Rows are points. The last column is the point's height on a tilted bowl or saddle (a function of degree 2), plus a little noise. Along how many of its main directions does it bend up, bend down or stay straight?

Points, 11 rows:
array([[-12.1, -11.6, -11.2],
       [-18.3, -12.3,  -1.1],
       [-12.6, -11.7,  -9.8],
       [ 36.5,  28.6, -14.9],
       [ -9.3,   1.3, -15.1],
       [ 11.3, -13.5, -17.2],
       [-33.4,  16.3,  49.2],
       [  2.8,  41.8, -32.3],
       [-17.1,  29.8,   4.0],
       [-19.1,   7.5,   3.4],
       [-16.5,  17.3,  -1.5]])
Directions: 1 up, 0 down, 1 straight

Points:
array([[-10.2,   6.2, -17.4, -10.3],
       [ -3.8,  -9.9,   4.8,  -1.7],
       [  6.9,  -5.9,   8.8,  -2.4],
       [-10.1,   3.8,  -6.1,  -2.5],
       [  7.8,   0.4,  -9.8,  -7.0],
       [-24.6, -11.4,   1.5,  -3.3],
       [  1.1, -15.2,  26.6,  -0.3],
       [-16.5,  23.6,  -5.7,  -5.6],
       [ 16.6, -14.4,  26.8, -12.4],
       [ 10.3, -16.5, -29.8, -28.3],
       [  7.9,  20.2,  54.8,  -8.8],
       [ -4.8, -37.7,  14.3, -21.2],
       [ 18.2, -32.2,   0.6, -31.4],
       [ 40.7, -35.7,  -7.3, -54.2],
       [-12.3,  50.6,   3.7, -21.4]])
Directions: 0 up, 2 down, 1 straight

Points:
array([[ 11.5, -48.7,   4.3, -24.9, -39.0],
       [ -8.8,  41.1, -66.2,  -4.6, -34.0],
       [ -9.1, -53.0,  18.0,  -5.8, -45.2],
       [ 29.0,  -9.6,  -2.1, -28.8, -19.6],
       [-34.6, -27.0, -11.2,  34.8, -22.1],
       [-41.8,  22.5,  18.2,   9.6, -13.9],
       [  0.7, -41.9,   1.2,  37.9, -46.6],
       [  0.8,  -7.8,  12.4, -10.4,  -3.9],
       [-15.3,  -7.4,  -2.1,  -6.5,   6.9],
       [-23.3,  30.2,  21.9, -12.2, -13.7],
       [ -2.5,  14.9,  27.4,  19.5, -23.3],
       [ -4.4, -17.2, -17.3,   0.1,   3.4],
       [  2.6, -11.2, -11.0, -10.9,   3.5],
       [ 10.1,  21.8,   1.3, -12.3,  -5.8],
       [-35.5,  -0.5, -10.5,  23.8,  -2.4],
       [-15.0,  13.6, -18.3, -24.5,   4.7],
       [ 23.6, -20.2,  -3.3,  -7.3, -15.1],
       [ -4.4,   6.9,  -7.9,  19.2,   1.3],
       [-10.2,  -7.7,   3.8,  10.3,   0.5],
       [-24.8, -20.3,   2.3,  23.2, -11.2],
       [ 16.8,   7.9,   3.2,  10.3, -10.5],
       [ 29.4,  -2.6,   5.9, -16.1, -18.8],
       [ -0.6,  16.8,   8.6,   2.3,  -3.0],
       [-23.7,  -6.6, -18.8,   4.5,   7.8]])
Directions: 0 up, 4 down, 0 straight
